Rows are points. The last column is the point's height on a tilted bowl or saddle (a function of degree 2), plus a little noise. Count its main directions that bend up, bend down and stay straight.

Points (17 x 4):
-0.23,-0.29,-0.07,-0.18
0.29,0.68,0.15,-0.50
-0.59,-0.13,-0.48,-0.45
0.45,-0.39,-0.06,-0.23
0.08,-0.09,0.23,-0.16
-0.58,-0.24,0.62,-0.64
0.30,-0.08,-0.48,-0.23
-0.48,0.12,-0.02,-0.30
0.07,-0.35,0.21,-0.18
0.31,0.00,-0.39,-0.21
0.47,-0.15,0.02,-0.21
-0.01,0.33,-0.46,-0.27
0.06,-0.15,-0.26,-0.13
0.27,-0.15,-0.53,-0.25
-0.11,0.56,0.52,-0.58
0.33,-0.11,-0.01,-0.16
-0.58,-0.25,0.06,-0.37
Directions: 0 up, 3 down, 0 straight

Points (25 x 5):
0.56,0.27,-0.21,-0.34,-0.58
-0.40,-0.11,-0.05,0.57,-0.55
0.32,-0.01,-0.27,-0.20,-0.29
-0.42,0.30,-0.10,0.20,-0.21
0.00,0.10,-0.21,-0.60,-0.63
0.22,-0.55,-0.46,0.74,-0.42
0.02,-0.58,-0.59,0.27,0.04
-0.11,0.75,0.13,0.74,-0.27
0.11,-0.02,-0.05,0.20,-0.26
0.10,0.31,0.25,-0.02,-0.25
0.42,0.16,0.28,-0.21,-0.43
-0.10,-0.20,-0.05,0.16,-0.26
0.06,0.18,-0.21,0.24,-0.20
0.51,-0.16,-0.28,0.12,-0.25
-0.04,-0.25,0.27,-0.35,-0.33
0.03,-0.11,-0.49,0.00,-0.07
-0.19,-0.15,-0.14,0.06,-0.24
0.22,-0.47,0.06,0.03,-0.17
-0.07,0.67,-0.12,0.23,-0.03
-1.00,0.18,0.25,-0.06,-0.59
0.16,-0.72,0.24,-0.12,-0.03
-0.02,0.41,-0.33,0.21,-0.07
-0.41,-0.61,0.01,0.34,-0.46
-0.04,0.29,0.24,0.34,-0.27
-0.11,0.02,-0.75,0.13,0.12
Directions: 2 up, 2 down, 0 straight

Points (39 x 7):
0.12,0.59,0.17,-0.12,0.06,-0.11,0.24
-0.03,-0.46,0.39,-0.72,-0.03,-0.07,0.96
0.26,-0.38,-0.18,-0.02,0.09,-0.40,0.12
-0.55,-0.40,0.49,-0.29,-0.42,0.25,0.76
0.39,-0.56,-0.43,0.60,0.17,-0.21,0.29
0.33,0.26,0.05,0.76,0.04,-0.48,0.38
0.15,0.16,0.36,0.41,-0.09,-0.54,0.23
-0.22,0.45,-0.05,-0.24,-0.37,0.28,0.32
0.09,0.04,0.59,0.59,0.32,-0.44,0.46
-0.19,0.38,-0.13,-0.46,0.08,-0.14,0.16
0.14,0.44,0.12,-0.46,-0.41,-0.58,0.49
0.32,-0.50,-0.21,-0.27,0.06,0.19,-0.03
-0.45,-0.13,0.23,0.17,0.04,0.08,-0.04
0.23,0.50,-0.34,0.11,0.21,0.06,0.00
-0.07,0.17,0.22,0.00,0.04,-0.30,0.01
0.09,0.37,-0.17,0.62,-0.31,0.68,0.37
0.08,0.10,-0.57,0.57,-0.33,-0.37,0.35
-0.62,-0.35,0.15,0.17,0.61,-0.52,0.17
-0.03,0.65,-0.19,-0.02,-0.33,-0.36,0.30
0.32,-0.17,-0.01,0.24,0.42,0.21,-0.26
0.08,-0.01,-0.39,-0.17,0.88,0.27,0.02
-0.20,-0.44,0.13,-0.17,-0.19,0.21,0.30
-0.41,0.09,-0.63,0.46,0.23,0.05,0.24
-0.17,0.25,-0.30,0.39,-0.43,0.49,0.46
0.03,-0.03,-0.54,0.39,-0.13,-0.07,0.12
0.56,0.43,0.09,-0.38,0.16,-0.18,0.39
-0.34,-0.01,0.39,-0.01,0.07,-0.33,0.00
0.23,-0.08,-0.08,0.27,0.01,-0.03,-0.13
0.34,-0.22,-0.10,-0.03,-0.74,0.10,0.26
-0.49,-0.26,0.23,-0.16,0.52,-0.24,0.22
0.42,-0.23,-0.22,-0.17,-0.01,0.21,-0.27
-0.16,0.78,-0.59,0.34,-0.19,0.34,0.73
-0.78,-0.10,0.00,0.12,-0.17,0.39,0.17
0.14,0.02,0.33,0.24,0.51,0.07,0.01
0.03,-0.30,-0.37,-0.42,-0.18,-0.15,0.17
0.77,-0.04,-0.08,-0.47,-0.46,0.07,0.00
-0.34,-0.04,0.15,-0.32,-0.38,0.06,0.25
-0.22,0.29,-0.12,-0.09,0.45,0.05,-0.09
0.20,-0.33,0.07,0.44,0.35,-0.25,0.18
Directions: 4 up, 1 down, 1 straight
